Every row gives one point. To make a cloud, some directions were put in groups of two or more. Within a group, all points are equally far from the middle, so they leave a hole (a ring in 2 directions, a hollow ball in 3). The other directions are filled evenly. Then the cloud was stretched, turned, moved and blurred a little. Count the holes, and give their numbers of directions, smallest first.
(in the rows, 128 means zero)

Cloud, 14 rows:
[[121  60]
 [ 72  84]
 [159  73]
 [108  61]
 [101  63]
 [180 127]
 [181 118]
 [149 171]
 [169 156]
 [181 112]
 [138 176]
 [109  62]
 [181 130]
 [ 82 161]]
Holes: 1 (2)

Cloud (21 x 3):
[[115  89 137]
 [176 136 190]
 [ 75 150 132]
 [123 105  76]
 [ 76 100 153]
 [151 150  62]
 [189 121 132]
 [140  70 166]
 [122 192  95]
 [168 128  56]
 [ 88 109  85]
 [165  62 100]
 [155  98  75]
 [168 155 153]
 [ 94 149 178]
 [161 148 177]
 [ 95 209 215]
 [195 193 119]
 [ 61 153 126]
 [ 63 134 180]
 [168 143  60]]
Holes: 0

Cloud:
[[ 79 149 179 141 168 194]
 [153 184 162 181 147 100]
 [ 99 129 197 164 104 150]
 [172 181  75 166 143  90]
 [168 141  81 111  89  84]
 [139  74 173 154 109 110]
 [ 77 107 190 158 135 174]
 [205  89 138 171 145 130]
 [146 143 177  93  93 161]
 [116 111 199 143 188 149]
 [120 138 154 139 158 234]
 [117 167  64 198 189 162]
 [144  73  73 202 160 126]
 [114 107 169 181 134 218]
 [ 75 170 149 119 196 171]
 [128  49  73 125 157 181]
 [102 158  62 100 124 211]
 [154 102  84 100 202 113]
 [118 108 140 118 222 181]
 [162 178 163 190 173 149]
 [123 141  80 156 222 111]
 [ 97 201 130  85 174 127]
 [189  81  95 172 170 190]
 [134 194 127 187 190 174]
 [166 151  65  83 130 188]
 [147 103 147 163  62 120]
 [ 40 165  65 128 130 133]
 [144 151 159 145 213 186]
 [ 84  80 117 140 207 110]
 [131 206 115  71 147 147]
 [196 116 176 152 141 171]
 [106  59 125  88 115 163]
 [142  87  75 158 125  73]
 [106 130 137  77  75 150]
 [142 133 176 211 113 142]
 [ 95  82 112 209 118 197]
 [155 185 105 165  73 108]
 [ 79  64 105 108 156 189]
 [139 226 119 146 136 173]
 [128 154  55 151 124  69]
 [112 228  88 134 133 122]
 [ 94 113 143 147 212 198]
 [126 111  42 125 100  93]
 [186 168 100  91 114 183]
 [135 186 134 217 140 118]
 [168  89 152 112  83 145]
 [153 163 185 195 132 148]
 [124  71 144 216 120 157]
 [147 122 189 169 107 187]
 [149 180 155 172 170  88]
 [ 87 158 190 144 147 180]
 [105 182 155 132 187 198]]
Holes: 1 (6)

Cloud:
[[159  93 127 154  60  74 164 107]
 [ 87 150 127 193  97 146 104 119]
 [158 187 128 146 176  50  88 171]
 [130 161  88 174 149 153 145  87]
 [163 153 106 150  86  45  97 104]
 [161  98 153  49 154  81  87 106]
 [172 109 157  79  72 152 108 142]
 [128  46  89 116 174 144 110 125]
 [173 117 112 126 203  71 167 115]
 [147 127  83  80 102  82 200  58]
 [165 144  96 175 125 136 188  76]
 [149 166 180 127 140  83  44  84]
 [187 171 128 160 102 140 100 176]
 [ 55 115 126  67 118  80 208 138]
 [176 151 167  61 195 135 177 152]
 [ 88  53 119  75 173 100  82  91]
 [137 164 131 188 173 123  78 108]
 [114 216 108 160  87  94  98 178]
 [154 145 184  82 100  52 177  44]
 [155  84  63 100 110 148 124 139]
 [ 87 169  74 145 122 143 153 101]
 [141  74 184  93  87  44 164  60]
 [182 142  93 173 113 148  93 121]
 [148 164 188 145 129 158 113  80]
 [ 55 126 116  75 167  54 132 165]
 [120 208 127  56  83 128  97 141]
 [ 71 119 122 144 216 107 173  71]
 [116 105 104 152  69 103  82 214]
 [ 51  99 129  71 153  74  95  75]
 [185 128 142 147 177  49 133 161]
 [ 72 185 191 111 102  55 115 143]
 [151 186 163  70  69  97 136 119]
 [119  84 118 165 163 132 107 212]
 [164 164 148  81 109 178  74 115]
 [ 97 182 102 118 191  59 123 121]
 [ 79 158 100 145 166  48 164  48]
 [ 53 119  96 140 151  43 134 113]
 [172 143 208  87 170  91 153  88]
 [ 74 108 103  93 159 176  76 165]
 [ 67 130 126 115 219  76 159 151]
 [154 141 125  59 168  84  89  76]
 [100  83  68 110 106 135 130 163]
 [ 86 145 192 143 152 100  48 112]
 [ 91 170  88 117 131 154 173  85]
 [149  77 109  85 173 148 160 177]
 [138 107 133  38  77  94 135 159]
 [115 186  98 135 145  39 198  92]
 [ 73 146 119  82 166  97  54  47]
 [164 183 169  53  77  85 146 174]
 [178  95 190 111 103 146 175 131]
 [152 125 146  50 106  60 143  65]
 [117  76 103 151  92  40 148 122]
 [179 125 159 169 145 111  72  63]
 [146 191  66  86 117  64 104 173]
 [155  95  99 149  77  43 118 105]
 [126  58 122  53 131  66  97  68]
 [136  41 111 107 193 124 173  97]
 [ 90 134 130 194 163 142 126 127]
 [136 156 135  58  96  75 132  39]
 [ 77 126 180  84  93 139 176 164]
 [135  84 163  70 122 167  85 190]
 [ 89  76 152 141  81  50  53  95]
 [136  89  88  65 116 160 104 194]
 [ 84  85 149 162  76  47 152  95]
 [103  65  55 120 104  51  76 113]
 [ 77 175 141  64 190  95  67 152]
 [155  96 150  76  53 120 141  90]
 [ 81  78 167 113 104 176 100  80]
 [101  65 123 190  95 127 184  96]
 [173  79  90 152 144 138 153 139]
 [152 129  59 118 108  54 119  68]
 [100  99 117 174 148 142  64 198]
 [ 76  96 144 193 194  87 166  68]
 [176  92 103 117 179 139 194 128]
 [143  62  78  95 166  69  77 101]
 [103  89  96 112 183  56  74 208]
 [129  52 135 179 123 139  54 126]
 [129 210 168  56 121  64  54 158]
 [ 78  87 155  62  85  74 147 106]
 [122  56 177 141  98 157 113 104]
 [154 133  64  79 128  53  79 128]
 [168 120 167  64  92 133 207 131]]
Holes: 3 (2, 2, 2)

Cloud:
[[129  67 212 102 138 120 164 177 161]
 [115 118 116  93  71  69 169 167 102]
 [189 156 179  63 175  98 110 125 195]
 [ 58 132  86  66 122 160  48 138  93]
 [204 142 149 140 249 175 106 128 130]
 [117 159 184  99 190  90 190  80 114]
 [188  94 127 105 156 103 227 104 127]
 [ 83 136 100 179 126 154  79 161 146]
 [152 185 219 173 124 107 143 146 147]
 [ 65 183  77 108 155 169 168 158 202]
 [105  47 204  63 138 139  90 119  97]
 [173  81 218  72  99  97 169 125  86]
 [104 152 208  45 104 111 187 175 102]
 [ 89  46 195  66 125  97 114 106  58]
 [154 176 153 126 127 126  58  42  64]
 [163 171 115 135 133 143 128  63 118]
 [182 155 149 100 120  51 138  92 157]
 [188 101  50 130 175 122 210 121 182]
 [203 129 176  78  60  99 176 148 105]
 [117 135 193  75 184 153  75 128 106]
 [192 128 159  48 202  95 125 136 116]
 [132 115 136  29 191 176 205  96 117]
 [186 187 177 148 174  68 100 108 150]
 [ 77 158 194 119 182 122 165 190 148]
 [203 151 157  65 224 148 136  96  83]
 [ 49 164 102  95 171 131 188  83  79]
 [179 188 148 116 187 160  83 130 132]
 [162 190 109 107 130 125 149 117 113]
 [197 190 142  64 179 178 108 158  99]
 [171  60 102 178 145 120 119  48 168]
 [ 55 152 127  58 117 101 118 148 116]
 [195 141 171  71  90 100 120  50 134]
 [101 166 189 156 176 202 104  56  91]
 [ 76 103 140 174 109  88 124 171  83]
 [167 185 164  41 190  79 153 111 113]
 [122 119 121 125 141 174 104 128 140]
 [138  77 151 161 115  59 132 119 170]
 [160  84 168  73 179 128 116 175 143]
 [147 166 153  46 163 169 108  94 148]
 [125 131 192  44 197  66 138 116 113]
 [165 157 132 184 132  91 105 105  66]
 [168 146  72  75 170  74 146 115 131]
 [130 125 174 162 212 103 149 121 128]
 [168 144 198  88  85  70 108  50 171]
 [123 188 147  50 219 129  99 152 177]
 [147 154 119  79 156 104 195 135 121]
 [174 132 109 183  92  83 174 121 134]
 [ 71 127 200 118 122 109 162  73 144]
 [119  18 171 134 136 189 118  78 114]
 [186 155 173  43 180 130 216 112 128]
 [181 126  89 114 132 147 182  79 166]
 [187 163 161 139 101 187 154 163  96]
 [129 104 127  54 117 111 169 115  91]
 [ 51 175 152 159 201  88 144 180 109]
 [181 105 117 132 119  94 187 165 167]
 [138 119 169 109  78 126 179  93 111]
 [128  98  97  90 110  96 158  86 149]
 [117 149 142  78 170 137  71 147 107]
 [115 119 178 156 108 107 109  54  86]
 [201  86 183 143 120  95  92 118 156]
 [158  64  83  58 154 133  96 107 124]
 [ 82 148 173  95 127  81 161  64 154]
 [177 213 171 136 172 153 176 166 102]
 [ 98 122 203  75 175 149  95 125  96]
 [ 64 103 116 109  80 107 187 174 140]
 [116 108 120 155 206 183 228 150 144]
 [114 110 183 126 116 118 101  52 185]
 [144 197 164 157 153 185 155 108 139]
 [143 132  82 129 159 161 205 164 152]
 [151 128  75  47 130 130 150 168 202]
 [ 39 188 111 147 168 180 161 172 123]
 [174 198 192 113 145  96 124 101  60]
 [178 147 153  87 201  53 118  64  72]
 [ 91 200 104 136 185  71 112 114 189]
 [128 185 103 119 151  88  97  87 103]
 [128  88 155 105 164 108 204  74 149]
 [123 170 142  73 147  76 106 171 129]
 [112  71 223 157 119 104 112 179 169]
 [ 82  94 149 158 203 120  96  82 108]
 [103  52 166  67 163 140  95  75 175]
 [144 132 150 100 121 158 102 127 116]
 [149 114 142  84 146 168 184  80 155]
 [156 185 130 125 114 145 145  82 187]
 [145 192 209  99 173 113 107 166 108]
 [ 96 152  96 135 189 176 207 167 121]
 [ 98  50 203 104 112 129 136 117 154]
 [ 70 117 118 150 149  69 110  86 186]
 [181 174 151 103 169 105 193 127  85]
 [144 112 177 119 155 130 190 127  62]
 [180 199 203 124 179  94 110 164  92]
 [ 74 135 136  84 127  43 193  98 175]]
Holes: 0

Cloud (97 x 9):
[[ 75 117  72 181  62 123 133 149 159]
 [162  30  84 143  92  99  67  99 137]
 [198  44  81 139  88  89 104  71 124]
 [114  38 115 109 183  95  79  83 124]
 [126  87 196 148  60 162 133 149 138]
 [183 121 177 129 172  36 104  94 115]
 [135  94 150 154 127 141 168 228 135]
 [186 104 110 168 112  45  66  86 102]
 [149 160  66 160 132  87  27 124 177]
 [143  88  80 121  29 162 120 122 119]
 [ 95 106  38 113 189 126  49 105 173]
 [ 82 133 105  73 166  51 124  81 124]
 [174 136 137 103 135 115  64  38 158]
 [ 91  85  60  85 175  94 137 183  75]
 [112  56 152 126 167 146 114  65 173]
 [ 71 124 176 121  97  83 130 100 177]
 [165 163 180 162 134  66  88 100 205]
 [138 117  74 110  60 154 150 197 108]
 [188 136 114 209 131  40 157 150 129]
 [ 72 101 170 154 138  63  95  66 113]
 [161 157 167 106 198  61 115 119 134]
 [ 95 101 157 166  97 156  95 183 216]
 [174 147  85 148 111  51  49 127 170]
 [164  83  80 193 104  83 122 208 135]
 [140  72  45 127 142  52 112 109 170]
 [126  49 141 126  92  74  75  72 150]
 [ 93 124 126 155 206  66 166 127 183]
 [186  67 129  77 145 129  65  96 207]
 [141 151 173 128  60 167  47 117 177]
 [ 61 150  94 143 170 171 191 186 108]
 [105  80  36 165 106 164  83 152 194]
 [ 82 115  83 183 161 197 110 117 204]
 [135 123  55 134 165 163 145  74  65]
 [175 160 187 152 136  66 178  99 132]
 [ 99  90 136  70 205 125 129  68 126]
 [105 119  45  95 197 155  73 101 128]
 [111 107  94 237 194 111 124 140 104]
 [ 51 165 165 126 118  87  99  80 155]
 [199  80  75  89 133 145  60 124 159]
 [163 121 170 119 133 197 102 177 161]
 [102 141 133  84 224 177 105  95 162]
 [152 137  91 128  89 133  43 195 142]
 [ 94  58  99 125 144 109  38 142 162]
 [ 57 109  78 144  67 129 138 131  70]
 [157 148 152 106 207 178 111 129 153]
 [ 65 170  72 191 170 104 134 183 167]
 [124 189  91  71  93 179 102 103 107]
 [ 98 108 113 111 132 212 177 108 185]
 [116 179 130 116  63 125  91 140  76]
 [107  98 150  46 126 118 142 181 109]
 [144 136  92 180  91 103  47 104 114]
 [ 70  88  62 181 131 131  93 149  70]
 [119  71 130  82 167 141  88  67 213]
 [201  61  82 150  86  62 143  72 116]
 [ 83 184 100  61 138 123 141 109  63]
 [126 160 174 132  77  72  99 145  58]
 [131 138 185 119 130 173 112  70  88]
 [ 62 148 156 150 167  61  71 127 156]
 [ 89  92 150 181 159 157 130  63 148]
 [116 134 102 165 143  99  39 154  89]
 [188  75 166 159 127  89 128  82 210]
 [163  87 172  99 107 174 174 101 155]
 [ 86 109  90 169  66  80 185 136 101]
 [162 115 197 125 129 151 176 192  72]
 [107 101 115 160 234 169 165 134 103]
 [ 89 119 127  58 193 161 116  70 134]
 [ 58 155  93 209 150 132 124 175 161]
 [180 150 137 127  77 167 176  86 200]
 [ 97  83 153 169  95 166 112 103 206]
 [ 33 168 128  93  85 103  86 118 166]
 [147  66 164  89 146  60 135  83 161]
 [146 191 132 174  51 158 147 141 183]
 [ 71 139  56 171 100 140  74  92 133]
 [125  52 173 158 123 111 164  60 144]
 [187 126 112  52 111 102 138 106  95]
 [126 111 159 108  38 155  59 149 163]
 [ 89 119 153 126  84 162 192 113 162]
 [170  51  87 161  73 143 169  83 117]
 [ 63 130 170 107  76 174 129 147 183]
 [ 63 113 121  59 144 206  86 114 158]
 [116 160 174  90 200 105 171  87  85]
 [162 127 211 120  90 148 151  95  79]
 [169  47 147  72 136  96 118  72 142]
 [ 76  52 103 129 141 131  63 159  86]
 [196  66 125 106 107 114  54  73 170]
 [171 129 106 232 136  94 127  77 131]
 [ 82 170 140 100 182 135 194  81 160]
 [175  96 119 104 155 143 205 143 166]
 [ 97 122 146 133  73 168 192 149 158]
 [153 127 172 179 180 114  60 151 155]
 [119 147 168 225 122 131 127  93 121]
 [103  98 154 191 186  70 165  59 127]
 [176 131 165 110 149 151  87  48 164]
 [153  69 153  90 112 133  93  58 210]
 [ 65  99 143 137 106  63  72 102 147]
 [ 93  99 170 106 153 116 220  98  99]
 [107  71 158 146 107 177 118  87 192]]
Holes: 3 (2, 2, 4)

Cloud, 90 rows:
[[133 149  87 193  22 167  97 159 113]
 [128 154 111  65  84 194  75 192 175]
 [136  93 176 196  46 160 121 146  81]
 [ 80 181 118 189 140 159 154 159  76]
 [140  84 148 158  62  85  52 123 126]
 [ 67 149  42 180 147 102 140  86 154]
 [ 65 108 134 186 127 111 116  84  79]
 [116  86 189 170  54 179 104 186 109]
 [110 174  55 184 125 116 108 177 101]
 [149 153  61  77 141  92  99 163 112]
 [138 164 153 149  78  84  63 147 189]
 [ 89 122 110  96 100 163 148 203 151]
 [105 110 163 103 135  69 118 193 125]
 [154 125 160 198 141 129 103 152  88]
 [ 90  76 155  99 171 110 113 166 114]
 [186 150  80 131  50 174 114 135 147]
 [120 141  81 158  63 100  92 106 192]
 [155 102 125 137  47 167 138 175 145]
 [150 173 101 133  70 167 130 159 191]
 [ 51  92  87 104 161 165  94  96 163]
 [120 108 115 190  65 191 182 132 166]
 [180 136 114 199  60 142 184 101 184]
 [112 164  63 190  89 142 121 184 122]
 [132  90 168 112 107 128 146 180 161]
 [ 63 142 147 177 120 179 117 155  53]
 [187 117  74 176 104 195 116  98 150]
 [129 117 120  80 114 127 143 145 105]
 [186 167  36 186 171 108 148 131 101]
 [194 179  75  93 116 104  53 135 154]
 [152  98 198  84 104 146 100 184 162]
 [101 151  80 188  79 181 151 164 139]
 [ 41  84  77 149 184 133 113 129 126]
 [ 75  82 110  88 170 117 106 159 121]
 [123 181 122 129 156 197 132 194 158]
 [148 102 111 100  94 186  52 189 165]
 [111 145 171 147 158 225  81 105 130]
 [107 119 138 161 231 138 114 137 118]
 [163  79 109 177 108  44 124 125 100]
 [134 134  95 209  92  91 110  86 194]
 [107 124  72 136  73  69  62 132 114]
 [229 168 104 121  70 131  92 192 160]
 [128 120 184 170  62 226 111 151 174]
 [170 127 186 151 115 160 108 191 110]
 [113 143 114 182  70  85 206  91 102]
 [143 131 174 116 121 173 132 109  83]
 [ 87 100 149 126  96 224 104 110 218]
 [ 90 132 194 173  40 116 117 139 142]
 [120 126 128 136  75 150 139 204 197]
 [170 206 144 179  59 160  75 120  88]
 [135  94  45 156 148  95 136 117  95]
 [123 167 205 184  48 148  97 136 114]
 [117 110 151 137  51 170 117 228 158]
 [110 127  88 163 125 210  66 129 136]
 [ 57 170  91 175 175 111 153 149 104]
 [112 125 100  74  76 100  57 166 195]
 [155 112  37 161 160 118  96  70 175]
 [ 27 144 141 156 151 152 110  87 103]
 [185 132 139 211  24 116  94 188 122]
 [165 125 128 157 131  73 130  96 196]
 [ 56 113  84 185 137 213 106  98 117]
 [113 179 116 108 120 153 145 100 109]
 [112 127 166 128 193 124 120 189 110]
 [ 82 140 124 107 141 223 142 158 101]
 [159  94 152 218  40 140 139 116  66]
 [124 181 138 109 100 210 102 176 191]
 [122 170 151 188 104 207 118  92 171]
 [143  75 136 131 119 116 164 148 137]
 [144 184 158 135 134 115 148 145 155]
 [121 203  89 202 113 120 190  61  95]
 [ 51 133 108 150 149  82 162 142 112]
 [203 114 165 105 111 123  73 169 152]
 [ 63 133  92  84 140  81  90 158 135]
 [168 145 171 121  72  80 111 132 170]
 [100 131  86 120  81 147  64 108 168]
 [165 170 142 216 112 133 112 151  66]
 [180 124  93 142 180 171 115 121 174]
 [ 64 124 156 161  55 181 166 144 105]
 [ 94 120 151 127 175  78 157 134 132]
 [206 121  66 128 113  97  83 168 171]
 [166 147 137 123 143 150  57 230 152]
 [ 51  68 159 103 196 143 133  84 142]
 [163 158 104 168   7  54  74 148 174]
 [146  89 122 184 147  87 144 141 176]
 [116 147 141 203 133 130  94  95  60]
 [149 164  54 221  59 171 133  83  87]
 [163 153 114 181 118 107  34 128 139]
 [ 61  98 132 124  96 179 165  79 162]
 [189  86 134 159  99 100  62 160 138]
 [175 185 171 201  50 158 121 147 117]
 [162 120 177 157  73 158 133  72  77]]
Holes: 2 (3, 4)

Cloud:
[[141 160 116 210 162  99 108 115 125]
 [ 54  59  45 118 116  92 137 153  92]
 [ 83 193 155  94 115 141 108 100  45]
 [128 134 187  95 158 194  92 165  84]
 [128 174 157 183 117  60 173 172 105]
 [176 118 131  64 113 190  63 108  86]
 [ 39 152 131 129 160 182 139  59  82]
 [154 127 151 160  72 153 120 162  52]
 [134 155 172 239 128 113 155 136  52]
 [ 75 121 143 131 127 219 137  31  62]
 [109  92  79  53 141  66 130  96  81]
 [ 64 116 209 113 177 120 118  81  65]
 [ 74 129 114  51  85 162 103 121  52]
 [122 157 202 107 115 175  69 181  67]
 [171 149 110 167  64 122 126 159 126]
 [ 60 136 117 173 136 137  76 138  60]
 [178 128 166 118 177 169 117  54 169]
 [ 82 103  92  72 149 178 188  75 109]
 [ 93 148 163  40 112 156 169 101  88]
 [107 138 110 166  98 147 207 125  99]
 [ 97  63 155 117 126 135 183  82 144]
 [171  71  76 125 105  43 114 139 160]
 [166 109 130  88 122 131 101  21  62]
 [132 104 130  84  42 128 121  40 148]
 [156 146 146 215 164 125 119  84 153]
 [151 189 130 107 115 162  48  83  95]
 [187  99 117  78 147 162 145  69 172]
 [ 27  48  79  88  97 144 112  82 139]
 [ 94 135 167 129  89 145 149 144 188]
 [104  95 122  52  79 154 182 148 108]
 [124  92 104 159 128  70 104  45 144]
 [ 36 134 155  56 137 159 122 150 162]
 [169 154 165 106 196 186 112 123 126]
 [145 105 168 138 126 184 136 192 117]
 [157  70 147 140 127  53 123 144 180]
 [115 149  74  69 150 188 147 102  81]
 [ 45 104  94 111 126  88 155 157 200]
 [104  41 111 143 116  81  52 102 151]
 [ 39 119 105  81 154 131  90 115  55]
 [173 162 174 126  41 134 149 134 154]
 [ 39 117 130 139 106  98 103  38 101]
 [123  94  78  81 177  84  78  64 116]
 [ 57 185  93 108 126 129 143  72  96]
 [ 98  86 113 179 113 126 104 198  83]
 [126  93 132  38 107 123  84  55  86]
 [120  93 133 188 148 189  61 109 133]
 [112 151 120  35 128 187 111 177  94]
 [160 129 156  35 110  84  73 129 153]
 [133 137  53  80 189 142  69 124 126]
 [146 166 131 147  93  72 218 187 133]
 [154 152 145  97 215 172  98 114 106]
 [206 132 198 114  66 104  99 137 152]
 [125 128  88 158  93  83 109 115 178]
 [110 141 148  86 172 196  46 130  77]
 [ 82  47 137 141 167  88 156 147 120]
 [138 100  69  79 131 147  37  73 132]
 [145  89  99 130 236  96 137 101 174]
 [139 118 111 178 194 120  69  71  83]
 [122 109 143  57  44  98 170 133 136]
 [157 150 112 145 234 101 113  80 150]
 [ 58  97 156  16  96 187 107  86 117]
 [118 139 135 185 120  39 166  96 152]
 [137 179 120 203 101  89 131 102 108]
 [106  46  75 128 134  77 113 160  83]
 [202 140 153  53  79 122  81 161 164]
 [117  71 152 108 208 115 159  83 152]
 [127  63 150 144 176  87  69 111 152]
 [ 48  63 115  49 112 191 125  82 138]
 [152 193 142  78 117 148 160  53 172]
 [116  88 130 121 172 110 160  39 180]
 [169 145  53 129 101  92 112 115 154]
 [ 69 154 218 136 154  94 140 111  96]
 [134 110 122 206 147 124  78 109  48]
 [161  89 177 213 173 144 173  97  84]
 [160 140 152 137 109 149 171 206 115]
 [ 69 154 182 177 153 112 109 123  33]
 [123 161  52  72 102 170  98 132 169]
 [165 117 128  30 105 101 111  67 127]
 [ 30  66 153 170 124 143 104 143  93]
 [127 161 100 117 112 103 196  44 178]
 [ 65  61  62  64 149  37  90 141 154]
 [ 88 101 123 116 192 106 105   9  75]
 [132 108 105 106 170  13 153  86  97]
 [112 159 176 103 153  87 212 147 174]
 [124 181 142 221 172 111 116 101 106]
 [186 112 114 120  93 198 117 116 132]
 [139 127 104 157  89 151 132 177 180]
 [107  48 117 181 148  99 111  58 102]
 [127 168 215  92 109  74 137 112 106]
 [114 119 163 150 151  53  81  70 132]
 [ 57 115 201  93 137 157 146 129 124]
 [102  89 131 137 241  70 174 112  98]
 [183 130 106 104 125  40  96 117 131]]
Holes: 2 (3, 4)
